Each row of a before or after table is a point. One or more steps were done to the points. Then noise was added and the rows were shuffled. The steps act on how far a point lies along the listed directions, d1 being the first. What was done? A step turns or swaps two directions, mirrors them in a line or flattens them onto one, adds a multiple of one to another, or multiplies one. Angles are multiples of 10 degrees, from the lower direction toward the higher: turns from -170 to 170, lines from 10 to 170 but not 90. Use the fewest steps. Two steps may share a direction if one is a turn and the other turns, adds or multiplies; they go together, in the order done. Otherwise the lowest direction goes first.
In the rows, zero is written as 128.

Directions:
(1): [104  76]
(2): [180 104]
Before (11 x 2):
[[111 136]
 [136 136]
 [ 74  20]
 [ 98  69]
 [128 127]
 [102 141]
 [ 94 136]
 [114 141]
 [142 141]
 [136 140]
 [125 143]]
After (11 x 2):
[[111 129]
 [131 138]
 [130  64]
 [109 132]
 [ 97 117]
 [132 146]
 [129 144]
 [130 127]
 [116 139]
 [ 98 127]
 [135   9]]
Steps: turn d1 and d2 by 30 degrees

Directions:
(1): [102 161  60 143]
(2): [ 96 103 113  60]
(3): [115  60 108 164]
(4): [196 115  91 108]
Before (12 x 4):
[[128 115 180 174]
 [115 141 159  89]
 [120 128 200 194]
 [ 90 148 154 123]
 [114 128 179  91]
 [110 134 191 143]
 [ 30 129  65 150]
 [105  78 141 118]
 [ 64 202  83 142]
 [ 91 138 189 107]
 [ 68 193 125 128]
 [205 144 104 107]]
After (12 x 4):
[[156 132 172  90]
 [127 200 101  85]
 [147 166 179 131]
 [128 167 145  99]
 [102 203  63  91]
 [140 185 187 183]
 [ 95 109 171 116]
 [146 162 182  90]
 [ 31 175  92  93]
 [153 134 151  87]
 [178  80  85 148]
 [133 158 178 171]]
Steps: turn d1 and d2 by 20 degrees; turn d3 and d4 by -60 degrees

Directions:
(1): [148 119 140 205  63 104  88 119  86]
(2): [148  51  80 116 122 196  95 139 118]
Before (9 x 9):
[[ 99 146 112  18 190 132 177 149 187]
 [104 167 139  14 201 153 184 150 175]
 [ 91 164 145 116 158 106 168 155 156]
 [133 179 168  78 179 102 184 129 167]
 [100 202 150 153 140 103 163 119 159]
 [138 103 111 132 143 171 115 127 122]
 [149 143 156 165  81  80 122 117 119]
 [153  67 104 124 130 165  92 128 101]
 [112 126 103  36 236 155 189 158 186]]
After (9 x 9):
[[156 142 172 214  37  94  81 129  67]
 [114 166 147 148 152 115 141 122 135]
 [116 175 167 100 176  90 153 121 138]
 [137 133 147 209  24  68  81 126  88]
 [153 153 162 252  70  50 102 127  80]
 [128  91 120 179  90 134 102 158 103]
 [186  91 141 187  77 137  82 124  91]
 [133  88  94 172  98 190  95 127 121]
 [147  79 100  80 137 161 127 138 159]]
Steps: turn d1 and d2 by 160 degrees

Directions:
(1): [ 96 185 141 140 124 208  89 101 117 174 152 159  52 137]
(2): [133 147  80 109 167  85 147 101 169 213 102  64  95 150]
(3): [147  85  98 181 109 114 155  81 158 158 213 157 125  68]
Before (11 x 14):
[[130 139 126 119 132 123 129 135 102  87  90 137 160 129]
 [146  88  92 144 128  71 138 124 150 139 121  75 144 109]
 [129 128 175  85 145 103 124 180  85  98  78  94 169 183]
 [166  53  85 167 114  66 159 108 194 119 217 135 166  52]
 [116 102 155 122 102 113 146 174  76   7  98 151 200 129]
 [134 113 130 125 129 109 130 135 103  97  96 131 169 136]
 [159 137 155 133 107 144 122 125 114  68 125 153 142 116]
 [134 145 116  92 161  71 159 149 143 152  95  65 151 162]
 [110 138 185 132  91 218  83 188  77  28 165 226 127 123]
 [123  85 132 144 113 103 142 154 127  78 158 153 189  94]
 [145 128  83 155 161  82 147 122 176 186 120  74 117 133]]
After (11 x 14):
[[135 118 115 118 141  95 138 129 117 126  86 109 157 145]
 [131 149 104 113 148 106 135 124 118 120  81 112 148 137]
 [125 130  75  92 164  42 179 129 141 146  58  45 149 165]
 [129 126 168 114 118 120 139 184  95  56 126 136 189 136]
 [125 184  63  83 187 112 130 120 179 238 102  64  46 178]
 [126 132 165  80 153  97 125 173  94 114  72  81 164 190]
 [129 101  88 127 148  61 163 128 164 157 134  94 158 117]
 [142  73 125 156 104 103 123 144 124  78 140 124 166  93]
 [138 100 153 184 106 143 120 162 116  63 158 169 166 102]
 [165  56  84 164 116  63 158 108 196 119 218 132 165  53]
 [164 156 111 114 144 105 139  98 154 147 102  95 111 136]]
Steps: multiply d2 by -1

Directions:
(1): [ 70 106 154  81  47  95  86 139 115 144  85 157  69  84  69 139 147 134
  89 113 162 111 207  97]
(2): [134 128 197  85 123 114 145 124  98 106 162 149 163  46 174  68  84 224
 167 123 121 140 157 167]
(3): [198  87 151  67 211 159 121  98 127 150  92  99 158 110  46 116 103 152
  64 104 159  95 102 112]
(4): [108 208 126 120 136 240 132 216 121 117 132 102  87 145 111  68  76 126
 105 122 136 154 159 111]
(5): [100 163 120  89  73 140 161 108 195 200 195 134 141 170  91 151 111 205
 153 153 157 101  81  87]
Before (11 x 24):
[[146 170 120 143 191 162 129 209  79  81 119 108 139 102 199  79 138  71
  118 115 102 158 147 177]
 [184  55 129 113 179  77  95 105  77 104  82 129 150  62 126 115 128 107
   90 108  99 139 144 140]
 [164 120 132  96 169 122 123 120  80 109 129 132 142 137 134 127 117 120
  137 146 128 126 124 140]
 [137 151 147 102 144 174  94 152 133 133 132  74 109 155  77 113 108 119
  103 117 168 127 144  93]
 [168 113 135  82 152 128 115 130 114 118 139 134 166  97  96 112 107 154
  100 112 134 127 120 147]
 [ 66 144 136 104  80 139 136 129 158 157 146 151  99 164  51 141 146 139
  111 148 158 119 125  95]
 [152  98 194 101 161 171  94 149  70  94 101 125 125  80 136  91  96 137
   94 103 118 140 177 160]
 [163 101 127 130 182  90 129  98  97  84 136 157 189  49 165 109 122 151
  151 133 100 115  89 162]
 [103 108  68 158  78  79 120  93 166 178 108 122 127 183  81 208 193 112
  110 161 142 107  65  90]
 [ 68 115  64 179   7  62 108  98 154 143 141 173 100 197 153 198 187  79
  154 163 107 151 127 124]
 [ 89 215 145 141 142 191 151 211 103  77 154 104 125 116 221  51  89 139
  142 120  93 172 138 174]]
After (11 x 24):
[[ 98 124 155 148 142 135 114 163  78  69  98 146  98 107 120  93 145  79
  104 122 115 161 175 151]
 [158 106 103 168 160 152 129  97 154 150 150 108 152 210 143 186 149  86
  128 141 106 118  58 130]
 [125 162 101  81 169 199 130 148 179 184 106  74 122 192  43 139 119 120
   43 114 160  92  66  81]
 [ 87 143 169 128  76 107 118 169  67  83 118 146 124  41 182  70 118 191
  149 135 110 169 185 168]
 [136 190  86  96 154 179 163 159 181 190 179 100 161 187 107 139 136 136
  116 141 152 104  55 104]
 [158 111  85 154 135  75 156  84 149 147 182 135 183 142 181 154 130 143
  175 155  86 142  57 134]
 [133 100  98 106 131  74 136  69 156 154 153 163 178  99 101 166 143 167
  141 151 133  78  52 111]
 [108 156 118 170 115 132  93 157 125 107 140  90  95 176 143 140 147  66
  140 134 136 150 149 113]
 [158 128 191  68 136 175 119 144  65  85 126 141 150  56 145  25  53 210
  116 114 117 172 181 177]
 [134 130 113 100 124 103 130 110 113 138 152 142 132 166 127 159 133 130
  152 163 131 117 109 123]
 [132 111  87 140 105  80 113 118 137 124 142 147 147 148 121 172 161  96
  121 132 120 129  99 144]]
Steps: turn d1 and d5 by -120 degrees; turn d2 and d3 by 140 degrees; turn d2 and d4 by 50 degrees

Directions:
(1): [121 121 155 130 114  81  72  65 124 106 115 112  87 142 103 131 151 166
 124  90  69 174 157  38 117 130  77 146 114 134 182 161 163  78 145  39
 190 147 207  76 172 132 114 131 103 119 114  90 161 164  88 117 150  91
 136 231 149  89  99 132 113  83 149 158]
(2): [134  89  69  96  84 141 114 152 110 152 174 105 154 130 126 100 204 118
 144 133 128  99 121  28 177 133 183 201 136 111 118 159 167 139 118 130
  99 110 195 121 162 163 104 151 181 112 164 125  88  92  75  82 109  78
  84  45 162 133 126 130  40 116 107  64]
(3): [154 238 120  97 102  96 178 168 127 201 104  95 132 162 160 112 135  86
  71 160 218 151 126 177 117 152 124  85 115 134 120 140 173 129 139  48
 152 152 176  87 112 127 108 179 145 162  95  79 159  62 136 136 172 121
  68 131  52 121 125 104  75 117 127 130]
(4): [212 108 144  71 174 163 122 169 200 126 152 142  76  96 134 178 164 113
  86 160 174 180 140 101  78 147 115 157 147 198 113 113 120 126 187 139
  31  96 136 131 173  96 167 149  92 229  99 128 131 150  47 106 120 116
 136 141 159 105 159 120 143 134  97 151]
(5): [165 139  87 120  66 137 103  24 134 106  79 133 113 141 168 106 101 155
  95 149  98  64 114 139  88 142 143  89 109 192 132  95 132 110 177 142
  87 142 191 117 159 135 103   7 149 153 112  96  91 126 169  34 121 162
 119 107 111 172 131 124 100 201 127 158]
Before (9 x 64):
[[139 122 106 117  90 126 103  78 125  98 123 126 127 138 143 111 149 142
  127 144  98  82 118  95 126 122 136 140 143 131 115 123 146  99 148 151
  102 123 183 124 154 156 118  80 155 125 148 124  94 120 134  72 112 104
  131  81 127 151 109 140  93 139 140 122]
 [ 95  83 116 134 132 160 137 114 116 108 133 128 136 120 121 134 106 140
  152 105  91 129 124 127 131 113 137 144 133 109 114 118  92 142 126 171
  113 116  78 146 119 143 154 112 124  97 140 174 117 150 139 148 115 133
  157 112 168 135 131 142 174 144 125 107]
 [102 154 166 142 184  86 145 167 139 135 127 131 108 127 109 147 109 111
  124 122 141 194 140 146 131 131  73 128 118  86 141 164 111 110  95  87
  187 137  87 116 115  98 128 187  82  94 121 131 177 148 111 211 145 120
  143 210 109  89  99 129 180  75 131 148]
 [164  53 121 110 148 137  88  98 168  80 165 164 109 114 108 148 143 162
  127 122  75 157 135  62 105 133 120 167 140 177 137 120 107 120 160 145
   79  95 136 144 159 130 148 109  93 171 112 129 101 168  86  89 116 113
  157 139 197 122 139 143 141 119 113 142]
 [144 204 113  87 139 119 187 231 136 210 149 102 148 147 151 123 143  63
  104 128 215 178 144 143 145 136 146 123 126 106 116 145 173 143 127  47
  147 127 118 102  99 120 136 245 148 151 119 114 176  80  98 186 162  82
   57 126  88  91 108 112  99  69 122 102]
 [144 130 106  98  82 141 133 164 133 162 145 119 163 143 156  94 162  93
  124 156 151  80 115 107 136 122 173 135 128 140 114 119 152 138 129 122
  101 105 142 112 121 139 117 138 155 120 143 112 104  83 134  99 106 144
   98  41 120 133 144 128  62 132 115  93]
 [115 143 141 119 144 111 130 142 143 125 125 129 121 145 124 141 121 128
  129 133 132 124 128 128 137 139 121 115 134 109 128 139 126 133 119 112
  140 119 130 119 123 136 127 146 114 122 101 143 157 142 128 153 143 124
  130 152 131 114 140 132 130 113 119 141]
 [206 128 125 104 133 163  88 100 186 120 105 142  93  94 157 162 141 146
   97 130 135 128 113 127  63 153 136 121 139 201 125 106 111 118 196 149
   33 108 158 104 162 128 134  63 114 208  79 126 109 154 102  73 108 134
  132 144 151 147 145 122 148 162 104 154]
 [129 161 141 132 110 104 142 100 119 133 134 119 126 134 130 114 108 136
  123 100  94 147 146 126 136 123 106 115 119 100 150 159 149  98 104  72
  194 145 157 101 127 142 110 129 117 120 123 120 156 127 143 147 162 120
  138 195  96 116 105 118 103 109 153 125]]
After (9 x 64):
[[182 145 141  93 135 126 135 123 162 137 147 127  96 112 135 145 137 130
   99 119 118 177 155 102 110 133 101 140 129 149 138 153 150  99 140  79
  130 122 168 102 159 123 135 143 100 181 108 120 151 135  90 131 156 107
  137 192 118 103 123 112 106 111 131 133]
 [132 130 126  98 136 117 122 147 150 132 139 124 117 142 124 141 145 124
  125 141 143 124 130 101 138 145 132 132 139 118 124 147 135 135 130 115
  115 109 151 119 138 139 123 153 125 138 103 143 145 137 105 140 135 109
  121 127 143 116 146 132 109 113 108 129]
 [ 77 186 161 176 101 106 153 109 105 136  77 133 169 163 148  90  53 113
  133 128 118  82 113 238 117 100 118  33 108 108 136  95 115 128  96 111
  202 146  57 118  55 122 116 101 121  67 124 115 149 106 243 170 137 210
  144 123  66 142 129 129 149 139 159 150]
 [180 102 115  67 162 131 126 202 172 150 181 121  90 110 124 157 209  91
  101 153 167 191 141  28 129 151 121 213 138 138 120 176 145 114 133 100
   78 100 166 110 186 105 131 205 110 160 128 122 133 128   4 132 119  71
  102 138 163  84 125 127 100  80  83 110]
 [ 94 161 149 173 115 100 120  54 109  82  85 138 129 152 137 112  78 154
  136 124  83  94 125 183 116 110  99  75 132 106 129 110 119  92 125 143
  174 152 114 127 103 139 124  67 123  92 136 127 127 140 203 126 132 148
  164 147  90 152 100 146 159 135 166 162]
 [116  76 118 118 135 169 133 123 133 104 142 131 126 115 123 144 118 138
  143 110  99 138 126 112 118 115 133 154 138 126 107 119  92 141 142 173
   88 107  86 143 130 137 160 114 120 120 135 175 114 154 119 138 112 128
  154 113 180 128 137 137 169 148 116 109]
 [113 226 117 117 122 104 192 192 116 199 116 102 157 161 158 109  99  73
  110 116 192 151 142 182 143 129 138  84 114  93 127 134 167 136 113  42
  189 148 107 100  78 125 122 208 147 116 118 106 183  84 154 194 167 105
   62 143  64 107  99 116 110  84 142 112]
 [ 83  67  97 163 105 107  91  67  96  85 149 152 162 143  95  98 120 174
  169  93  35 106 126  70 158 119 141 150 124 106 150 144 126 127 104 134
  168 122 135 145 122 166 110  95 138  74 147 137  95 142 154 105 118 116
  144 115 173 145 110 150 116 107 136 109]
 [124 114  73 136  71 135  86  95 105 142 122 110 158 120 145  99 166 153
  153 101  96  72 100  80 148 134 187 151 128 114 130 147 146 134 124 140
  108 124 191  99 139 178  85  76 178  98 138 131  87 109 133  77 106 105
   92  76 149 168 113 128  80 134 116  87]]
Steps: multiply d2 by 2; turn d2 and d4 by -130 degrees; multiply d5 by 0.7
